Rows are points. To make a cloud, some directions were put in groups of two or more. Within a group, all points are equally far from the middle, so they leave a hole (a ring in 2 directions, a hollow ball in 3). The other directions are filled evenly. Then the cloud was stretched, turned, moved and blurred a little. How many holes are there, and how many directions does each take, smallest first?

Cloud, 14 rows:
[[-5.4  1.6]
 [-5.5  3.2]
 [-2.3 -3.0]
 [-0.9 -3.7]
 [-3.5 -2.0]
 [ 4.8 -0.4]
 [-2.7 -2.8]
 [-3.6 -2.2]
 [ 4.6  4.7]
 [ 3.5  6.8]
 [-4.4  7.2]
 [ 1.1  8.6]
 [ 4.7 -0.4]
 [-1.8  8.9]]
Holes: 1 (2)

Cloud:
[[ 6.6 -6.5 -0.9 -3.4]
 [-2.1 -3.9 -7.0  5.6]
 [ 2.5 -5.2 -6.5 -2.2]
 [-3.2 -4.1 -2.8 -5.5]
 [-4.0  2.8 -1.0  4.8]
 [ 3.4 -5.5 -6.6 -0.1]
 [-5.2  0.3  4.1  4.4]
 [ 1.5 -5.7 -6.3 -0.7]
 [ 1.0  2.4  5.1 -5.9]
 [ 7.3  0.6 -0.4 -7.7]
 [ 2.5 -6.9  0.3 -2.6]
 [ 2.9 -0.5  2.8 -8.4]
 [-3.0 -3.6  0.3 -7.1]
 [ 0.0 -1.0  0.7 -7.9]
 [ 7.5  1.0 -1.8  5.3]
 [ 5.3 -5.1 -1.3  3.5]
 [-0.5 -5.5 -5.8 -1.7]
 [ 7.4 -6.0 -1.5 -4.2]
 [-6.6 -5.8  4.2  3.3]
 [ 4.2  2.5 -1.5  4.7]
 [-0.6 -6.1  5.2  2.4]
 [-3.0 -0.4  2.9 -7.8]
 [-0.5 -1.0  0.4 -7.7]
 [-1.9 -0.1 -5.9 -5.7]
 [ 5.7 -3.0 -0.6  4.9]
 [ 3.0 -2.3  3.4  4.4]
 [ 0.2 -3.6 -5.5 -5.0]
 [-5.3 -7.5  3.2 -0.8]
 [ 3.0 -5.9 -0.7  2.4]]
Holes: 1 (2)

Cloud, 48 rows:
[[ -1.5   2.2  -5.6   2.4   6.0   3.8]
 [  6.8   3.2  -4.2   1.6   2.5   2.6]
 [ -5.8  -3.6   4.5   1.4   7.3   0.5]
 [  6.8   1.0   6.5  -0.1   6.0   3.8]
 [ -4.1   2.2   3.5  -6.4   3.4  -3.3]
 [  0.4  -0.4  -1.7   8.2   0.3   8.1]
 [ -3.5   8.3  -2.4  -3.7   0.8   6.4]
 [  0.3  -0.3  -6.1  -8.3   0.9  -3.6]
 [  6.3  -3.3   3.2   1.9   2.5  -1.1]
 [ -4.9  -4.6   2.3  -3.9   2.2  -0.5]
 [  3.7  -0.5   1.9  -9.0  -1.1   6.1]
 [  1.0  -1.2  -0.1   6.2   5.8  -0.1]
 [  4.0   4.0  -3.1  -3.7  -6.2   6.9]
 [  0.0  -0.4  -3.2  -4.3  -3.5   9.3]
 [  0.7  -2.9  -3.5  -2.0   9.0   3.4]
 [  1.7  -6.9   7.9  -1.4   0.3   3.7]
 [ -8.6  -2.5   2.4   0.4   3.3   5.9]
 [ -6.1   3.5   3.5  -1.1   3.3   8.3]
 [  2.5   3.2  -6.6   5.0  -1.3   4.7]
 [  8.5  -0.8   2.6  -3.8   0.6   7.0]
 [ -1.7   0.0   0.9   1.6  -6.9   1.5]
 [  6.5  -2.0   4.4  -5.5  -0.8   1.3]
 [  4.3   0.6  -0.3  -4.3  -3.4   8.7]
 [ -2.0  -1.3  10.2   4.5   4.6   3.0]
 [ -2.5   2.0   6.9   3.4  -0.4   4.4]
 [ -1.7   2.3   2.1  -2.1   7.2  10.5]
 [  3.3   0.8   6.3  -0.1   0.7  -1.4]
 [ -2.8  -0.6  -1.7  -1.4   6.0  11.2]
 [ -0.7   8.6   1.3  -3.3   0.5   5.2]
 [ -0.6   1.1   2.7 -10.9   0.1   3.9]
 [  5.3   2.0   3.6  -2.3  -2.0   7.0]
 [  8.3   3.5  -4.5  -6.5  -3.8   3.2]
 [ -9.6   2.0  -0.5  -2.1  -0.4   4.1]
 [ -0.1  -0.3   0.4   0.6   8.4  -1.1]
 [ -0.5  -4.7   3.1  -6.8   1.7  -1.1]
 [ -3.3   4.8  -8.8  -1.4   2.5   2.6]
 [  5.3  -3.2  -5.5  -5.2   3.6   5.8]
 [  2.8   8.2   1.4  -4.3   1.3   2.5]
 [ -8.6  -0.1   0.8  -2.5   1.1  -0.9]
 [ -2.0   0.2  -2.3   4.4   5.9   0.0]
 [  2.0   1.4  -9.3   1.0  -6.7   4.2]
 [ -3.3   2.7  -2.9   5.9  -2.7  -0.2]
 [  2.5  -2.3   1.0   2.7  -1.7  -2.6]
 [  0.7   2.1  -4.1  -6.6   5.1   7.0]
 [  1.8   3.1  -1.8  -5.0   7.4   1.1]
 [  0.4   5.9  -7.4   3.4   0.0   3.7]
 [ -5.4   4.0  -3.3   5.2  -1.7   0.7]
 [  3.1  -2.4  -6.2   4.7  -2.4   3.9]]
Holes: 2 (2, 3)

Cloud (91 x 9):
[[ -5.4   4.3   2.2   0.8  -6.0   1.1  -6.5   8.0   3.2]
 [  3.0  -5.0  -1.8  -1.8  -2.2  -2.4  -3.4   1.9  -3.9]
 [ -4.4   5.3  -2.6  -3.2   0.7  -2.0   3.5  -7.4   1.6]
 [  0.6  -1.0  -0.3   3.3  -1.4   0.3  -5.9  -0.4   5.4]
 [ -0.9   0.2  -2.6   0.2  -2.8  -7.1   6.9   3.0  -0.5]
 [ -1.4  -0.9   6.7  -7.0  -8.9  -3.0   2.6  -4.8  -1.7]
 [  6.4   0.3   4.0   0.2  -6.7  -0.2   1.3  -2.2  -1.0]
 [ -5.9   0.0   5.5   2.0  -1.9  -8.1   1.1  -0.6   2.4]
 [  0.0  -0.8  -3.5  -1.1  -4.7   1.6  -6.0  -2.4  -4.4]
 [ -8.2   9.6   5.0  -3.4  -7.6   1.6  -0.8   0.3   1.7]
 [ -4.9  -1.4  -0.4  -5.1  -2.3   8.5  -1.0  -3.6   5.3]
 [ -5.1   9.0  -2.8  -2.1  -5.5  -0.9   5.3  -1.2  -1.2]
 [ -1.4  -4.7   1.5  -6.8  -1.4  -2.7   6.5  -5.6   0.4]
 [ -6.5  -5.0   2.0  -7.8  -3.9  -2.7  -2.2  -5.2   0.2]
 [  5.4   4.2  -0.2  -1.8  -6.3   4.7   6.6   2.8  -5.1]
 [ -3.8  -7.2   1.4  -8.7  -3.7   0.7  -2.0  -4.8  -1.6]
 [  0.6   6.4   4.1   3.7  -2.8   4.5   2.3  -3.8  -4.5]
 [  1.8  -2.2   4.3   2.5   0.7   0.5   0.6   1.4   0.4]
 [  5.1   3.1  -2.0  -2.9  -5.9   6.0   4.0  -6.9   1.7]
 [ -8.4   2.3   4.9  -3.1   1.0  -4.2   2.9   0.2  -5.0]
 [ -8.0   0.4   0.3  -2.7  -4.5  -5.3  -4.2  -0.7  -4.4]
 [ -4.6   6.2   7.3  -2.8  -6.3   3.2   5.6   3.0   4.6]
 [ -1.1  -4.8   2.3   2.5  -2.0  -4.5   0.5  -4.5   5.7]
 [  0.0   0.8   6.6  -6.3  -5.3  -2.1   5.4  -4.5  -5.0]
 [ -1.2  -3.2  -0.8  -0.4  -3.1   1.1   7.4   5.5   1.1]
 [  0.3  -1.2  -6.9   2.4  -2.7  -4.4   7.2  -1.4  -5.4]
 [ -4.3  -3.3   4.3  -5.2 -12.0   0.2   1.5  -2.0  -3.9]
 [  1.8   8.2  -3.1  -0.2  -5.6   8.6  -2.2  -2.9   1.0]
 [ -5.5  -1.4   5.8  -2.9  -5.5  -5.1   2.7   0.6   1.0]
 [ -6.7   0.0  -3.4  -2.7   1.7   1.8  -3.7  -3.5  -5.1]
 [ -3.2  -2.7   1.5  -1.3  -9.6   3.4  -2.6  -6.2   2.1]
 [ -6.9   6.4  -0.7  -4.9 -10.1  -0.9   3.6  -1.9  -5.1]
 [  3.6   1.0   0.8  -2.3 -10.5   3.2  -5.0   2.1  -4.2]
 [ -1.5   0.3   3.4  -4.6   5.5  -1.3   2.8  -2.2   0.1]
 [ -7.1   2.4   5.1  -0.6  -7.1   6.0   3.9  -1.9  -0.3]
 [ -1.5   7.7  -0.6   4.3  -0.6   2.2   0.7  -9.3  -3.2]
 [ -4.1  12.4   1.3   1.8  -5.1   0.4   3.2   4.4   1.7]
 [ -1.3  -2.0   5.8  -4.8   2.5   1.9   3.7   0.4  -0.6]
 [ -8.4  -4.0   1.0   3.6  -0.8  -3.5  -6.8   1.0   1.9]
 [  0.6   7.0   7.1   1.0  -3.7   8.9  -0.1   4.1  -0.3]
 [ -7.6   3.6  -0.5   2.1   0.4   1.5  -4.7   0.6  -5.4]
 [ -2.0  -4.0   6.0   2.5  -7.5  -1.0  -1.2  -7.1  -2.8]
 [ -8.0   2.0   0.2  -5.8   0.1   3.0  -2.1  -5.0   6.5]
 [ -4.2   2.9   5.2  -3.1  -0.1  -7.1  -3.8  -0.8   1.9]
 [-10.8  -0.5   2.2  -4.7  -1.6  -0.3  -2.4  -5.0  -5.4]
 [  1.4  10.9   0.4   4.6  -4.9   1.9   3.3  -0.1  -1.9]
 [ -2.4   5.1   3.4  -0.3  -2.8   4.1  -8.0  -2.0  -2.3]
 [ -3.8   6.1   1.4   2.5  -1.7   5.4  -8.0  -0.9  -0.9]
 [ -0.1   0.3  -1.0  -7.6  -7.8   5.6  10.6  -0.5  -3.0]
 [ -4.8  -2.4  -0.7  -2.5   0.3   5.5   5.5  -1.5   5.6]
 [ -2.9  -2.8   2.0   1.2  -4.1   5.7  -5.6  -6.7   0.2]
 [  3.2  -1.3   4.5   1.7  -6.4  -1.3  -1.1  -3.7  -6.4]
 [ -3.9   3.5  -4.4   1.4  -5.5  -6.0   8.5  -3.4  -4.3]
 [ -6.4   1.5  -3.6   3.4  -4.2   2.0   1.8   4.6  -5.0]
 [ -4.7  -1.5  -0.7  -8.1  -1.9   5.2   8.6   2.3  -0.2]
 [ -4.6   1.1  -4.2  -6.4  -1.6  -3.5   1.1  -4.1   2.1]
 [ -4.0   1.8   5.0  -3.6  -0.4  -4.2   6.4  -2.7   4.6]
 [  3.7  -2.2   2.0  -7.7 -11.9   4.6  -2.0  -2.1  -3.4]
 [  0.2   4.3   7.0  -6.0  -6.8   4.4  -1.4   0.9  -5.5]
 [ -9.3   2.6   2.8  -6.8  -4.7   3.3   5.8   6.9  -2.2]
 [  3.1   2.1  -4.8  -6.6  -6.4  -6.2   0.2  -2.1  -2.0]
 [  4.4  -3.5  -5.3   0.8  -2.3  -1.7   3.1  -5.9  -3.3]
 [ -0.2  -7.4   0.3  -0.5  -6.3  -2.2  -0.6  -8.8   1.2]
 [ -7.9   8.2   5.8  -2.3  -8.2   1.0   1.9  -1.7   1.5]
 [ -2.6   2.7   0.5  -5.3  -2.4   4.5   5.9  -4.1   6.8]
 [  7.1   1.1  -0.9  -1.5  -9.9   0.3   6.7   4.6  -4.2]
 [ -4.1   3.6   0.9  -0.8  -0.7  -2.1  -8.4  -1.5   0.7]
 [ -5.4   5.7   0.4  -5.9  -1.5   0.4  -5.7   3.4   9.6]
 [  2.1  -1.0  -4.9   1.7  -5.3  -2.4  -0.8  -2.8   3.0]
 [  4.9   3.5   4.3  -6.3  -3.5  -0.5   3.9  -2.8  -1.6]
 [  3.4  -3.2  -3.1  -4.3  -4.4   3.9  -4.1   5.8  -0.4]
 [  3.8   2.0   0.9  -0.3  -2.1   3.8  -4.5   6.2   6.2]
 [  3.5   2.9   1.0   1.6  -2.8  -2.5   5.4  -3.5  -8.6]
 [ -3.4   2.1  -0.8   3.7  -2.1   8.9  -0.9  -3.3  -1.5]
 [ -9.6  -6.9  -2.7  -0.1  -2.8   4.5   5.5  -1.6  -4.4]
 [-10.1   1.6   0.5  -5.0  -3.5  -0.4   4.7  -2.4  -6.7]
 [ -1.9   5.1  -1.8  -2.5  -3.2   2.9   3.5   2.8  -9.3]
 [ -0.2  -1.2   5.7  -1.8  -3.7  -0.6   7.7  -5.9  -1.0]
 [ -4.3   3.8   3.7  -6.3  -8.7  -2.5   5.8   6.3  -1.0]
 [ -8.5   1.1  -0.6  -2.2  -1.9   3.6   4.4  -6.4   4.7]
 [  1.3   5.8  -1.7   1.3  -9.2  -1.0  -5.3  -1.3   5.1]
 [ -0.3   4.9  -1.1   1.6  -6.3  -1.6   8.0   4.0   2.2]
 [  4.7  10.8   0.9  -3.6  -3.2  -3.7   2.9  -0.5   4.1]
 [ -9.7   4.2   1.1   2.4  -4.1  -2.8   5.3  -5.0  -0.3]
 [ -5.0  -6.6  -7.7   2.1  -1.7   1.4   4.1   0.1  -3.6]
 [ -1.3   2.3   2.1  -6.4  -2.8  -1.9   6.5  -3.6   6.1]
 [ -6.2   2.1  -0.3  -2.6  -6.1  -0.1   9.8  -3.4  -0.3]
 [ -0.4  -0.4  -4.4  -2.0  -1.8  -0.6  -5.6   4.9   1.4]
 [ -3.1   1.9  -0.8  -7.3  -5.4   4.9   1.9  -5.4   6.6]
 [ -6.2   6.8   4.3  -3.6  -6.3  -2.0  -5.0   1.5   3.8]
 [ -5.7   5.4   2.2  -0.7   0.0   5.2  -2.4   2.6  -6.3]]
Holes: 2 (3, 3)

Cloud, 93 rows:
[[ -1.4   1.2   8.6   2.8   4.6  -0.1  -0.9  -1.6   5.9]
 [  2.2  -0.6   4.4   5.6   2.5  10.0  -1.5   1.6  -1.1]
 [ -3.5  -8.1   3.0   6.9   5.3  -4.2  -2.9   1.5  -0.9]
 [ -4.4   8.8  -0.9  -0.8   4.8  -1.4  -2.9  -3.8   0.4]
 [ -2.0   3.7  -3.0  -5.0  -4.1   4.7   5.4   2.8  -2.4]
 [ -6.7  -3.8   3.9   1.7  -2.2   9.3   4.7  -1.4  -2.0]
 [  0.8  -3.6   5.2  -6.0   1.0  -0.5   1.4  -0.2   4.1]
 [ -5.0   4.4  -0.3  -1.7   3.3   4.9   2.9  -1.9  10.9]
 [ -4.1   5.2  -7.0  -3.3  -2.7   0.0   5.9  -3.4   1.1]
 [ -4.4   5.8  -4.1  -5.1  -4.0   0.2   5.3  -1.1   5.0]
 [  2.7   6.9  -0.1  -3.2   5.1  -0.6   3.3   1.0   7.4]
 [ -6.2   1.0  -0.2  -4.3  -2.6  -3.6   6.0   3.8  -0.6]
 [  4.9   2.3  -2.5  -3.3   3.8  -9.8  -0.4  -4.1   2.2]
 [  0.2  -1.5   2.1  -1.2   2.6   1.9  -7.3   2.4  -3.4]
 [  4.0  -3.1  -3.7  -3.7   4.2   6.7  -0.7   0.0  -1.2]
 [ -4.1  -4.1   3.4   7.1  -3.9  -0.6   3.6   4.9  -0.2]
 [ -2.5   0.4   6.1  -1.0  -2.1   4.5   8.1   4.0  -3.0]
 [ -4.3   2.0  -7.3   2.5   9.0  -2.5  -1.4  -3.3  -6.3]
 [ -6.5   7.8  -3.6   2.2   6.9   5.0   5.0   3.9   2.6]
 [  1.0  -1.0   4.2  -4.6   6.7  -1.1   4.6  -1.1  -3.0]
 [ -0.5  -6.1   1.9   7.6   4.8   6.9   7.0  -4.5   0.1]
 [  5.3  -5.1   3.5   4.6  -7.4  -0.7   1.5   0.4   2.6]
 [  4.9  -7.0  -5.3  -0.4   7.9   4.9   4.4   0.8  -1.9]
 [  4.3  -8.5   3.3   4.3  -2.2   3.9   7.3   2.8   3.9]
 [  0.9  -8.5   2.4   1.7  -8.5  -2.7   2.6  -1.6  -1.5]
 [ -7.6   0.5  -2.3   4.2   4.0  -1.3  -3.6  -1.4   5.9]
 [ -3.9  -0.4  -2.0   2.0  -5.5   4.7  11.4   1.2   8.2]
 [  0.1  -0.7  -5.0  -0.8   2.4   2.6   9.2   6.6   3.6]
 [  3.8  -5.0  -2.4  -0.9   6.6  -3.6   2.2  -5.0   3.9]
 [ -0.2   0.9   5.3   5.3  -0.2  -1.9   6.4  -0.1  10.0]
 [ -4.7  -1.2  -6.3  -2.8  -0.8  -4.9   2.1  -6.5   7.0]
 [ -2.7   0.3   1.0   6.9  -1.7   7.5   9.3   6.1  -1.0]
 [  1.6   1.7   3.0   6.9   6.1   1.3   2.3   7.0   3.5]
 [  2.0  -3.0   2.6   0.8   7.6   4.0   8.8   0.7   4.7]
 [  8.3  -3.4   6.2   8.1   5.2   7.2   2.8   2.0  -0.2]
 [ -4.9   1.4  -5.9   1.9   0.4  -1.8  -1.2  -5.6  -9.0]
 [ -2.6   4.2  -1.9  -0.1  -1.5  -0.2  -1.5   5.4  -9.6]
 [ -3.4   1.2  -7.3   1.3   1.4   1.2   3.2   7.5  -3.8]
 [ -5.6   1.2   0.0  -2.8   6.2  -5.3   4.9   2.2  -2.4]
 [  5.1  -0.1   5.0  -2.1  -8.0  -1.1   0.1  -5.7  -1.0]
 [ 12.5  -7.8  -3.0  -0.5   3.0  -0.4  -0.3  -0.4  -2.1]
 [  4.0  -1.0  -2.5  -0.8   3.0   3.0  -1.1   6.3   3.9]
 [ -5.9  -0.5  -0.7   6.8   1.1  -4.2  -3.4  -7.4  -2.1]
 [ -5.1  -1.0   3.8   5.4   2.3   6.6   6.0   6.4  -0.7]
 [ -3.7   8.1   3.6   3.3  -4.1   4.8   4.7   2.5  -6.0]
 [ -5.2  -7.0  -2.5   1.7   1.6   2.7   5.3   4.2   2.6]
 [  0.5   4.1   2.0  -2.4   0.3   4.9  -1.7   5.5   0.2]
 [  4.7   2.4   2.8   2.2  -4.4  -3.9  -1.0  -5.9  -2.7]
 [ -4.1  -5.8  -2.8   5.7   6.9  -4.0   2.8   5.5  -1.0]
 [ -2.3   6.4   1.4   1.4   7.8   0.5  -1.1   1.7   3.0]
 [  1.0   3.6   2.6  -8.0   7.0   3.0  -2.2  -2.9   0.7]
 [  1.4  -5.3  -2.5  -2.0   4.0   0.7  -0.8  -7.8   5.2]
 [  7.4  -5.9  -0.6  -2.8   0.2  -4.5   0.6   4.9   1.7]
 [ -3.9   5.9   3.2   1.9  -5.8  -0.9   0.0  -4.2   8.1]
 [  4.0   0.0   3.9  -4.0   4.1  -3.1   5.8   4.6   2.9]
 [  9.3  -0.2  -2.4  -0.3   5.5  -0.3  -2.3  -6.1  -0.3]
 [ -2.8  -9.8  -2.0   5.6   6.5   0.1   4.1  -3.4   1.9]
 [ -2.1   1.1  -2.5  -3.5   5.6  -3.0   6.3  -1.3   4.0]
 [  0.5  -2.8   9.2   4.7  -3.5   0.2   2.8   4.1   1.8]
 [ -5.6  -6.2  -4.2   3.7   3.4   9.1   1.2  -5.8   0.3]
 [  7.9   0.1   0.2  -4.9  -2.6   1.0   4.7  -1.4  -4.9]
 [  4.1   6.9   4.3  -6.2  -3.9  -2.1   2.8   3.4   2.5]
 [-10.3   6.7   4.8   3.4   2.3   2.3  -0.7  -6.4   2.2]
 [ -0.4   1.9 -11.2  -2.3   1.3  -1.0   3.0  -5.0  -2.6]
 [ -3.3   4.2  -3.1   1.4  -2.2  -2.6  -3.0   3.1   0.5]
 [ -1.9   0.6  -1.7   3.8  11.4   5.0  -1.4   2.9   0.6]
 [  5.2  -3.3  -0.8  -5.3  -4.1  -4.3   2.7   2.3  -5.0]
 [ -0.7   9.2  -2.3  -5.5  -1.7   0.0   4.6  -3.6   5.4]
 [ -2.3   3.7  -1.4   0.9   0.6  -0.7   7.6  -6.4  -3.1]
 [ -4.7   1.7  -2.0   3.9  -5.0  -4.1   3.2   0.3  -5.9]
 [ -0.3   1.2   2.2   3.1  -3.3  -1.3   5.7  -7.1  -3.8]
 [ -3.1   1.1  -1.6  -4.3  -0.1  -5.7  -1.5  -6.1   8.0]
 [ -1.7  -2.0   0.1  -1.4   7.1  -0.9  -2.0   2.4 -12.0]
 [  6.4  -5.3   1.1   5.3  -0.4  -2.9   5.5   6.7   2.1]
 [  2.4   1.8   2.0   2.3   3.5  -3.2  -2.2   7.1   0.4]
 [ -3.6   2.8   4.9   6.0  -6.2  -1.2   1.3   2.0   2.2]
 [  5.6  -0.7  -4.0  -3.6   4.0   4.1   2.5  -6.5  -0.3]
 [  9.0  -1.5   0.3  -1.9   0.1   5.9   7.1   4.1   1.9]
 [  0.1   0.2   0.7   6.2   2.0  -2.6   9.5   4.9   3.3]
 [ -0.8   4.0   7.6   1.8   7.0  -1.3  -2.1  -3.5  -2.1]
 [  4.5  -5.8   6.5  -0.4   2.7  -1.8   2.6   1.7   1.2]
 [ -7.1   3.7  -1.3   0.3  -8.3   9.4   3.0  -1.1   4.0]
 [  5.8   4.5  -6.9  -0.6   0.3   1.4   8.9  -0.6   5.5]
 [ -8.2  11.8   1.0  -1.2   5.2   2.0   2.0   1.8   0.3]
 [ -8.8   6.6  -5.4   3.8   2.3   4.5   4.1  -3.1   2.6]
 [  5.7   7.0  -0.6  -2.2  -0.4   4.2  -0.1  -6.5  -0.2]
 [  0.5  -6.1  -0.8  -1.1  -5.9   6.0   4.1   0.0   4.9]
 [  4.4  -0.9   0.2   1.1  -7.9  -3.1   2.3  -5.5   3.0]
 [  1.5   0.9  -8.1  -3.2  -1.1   3.3   2.6  -4.0  -4.9]
 [  8.6  -1.0   0.6  -3.5  -4.9  -6.2  -0.1  -2.9  -6.0]
 [ -7.8  -1.1   6.8   2.5   4.4  -0.6  -4.5  -2.4  -3.2]
 [ -5.5  -0.2   5.9   2.2  -4.2   4.3   0.5  -2.5  -8.2]
 [ -4.4  -3.6  -4.1  -2.3   6.2   2.9   1.8   1.0   5.1]]
Holes: 2 (3, 3)
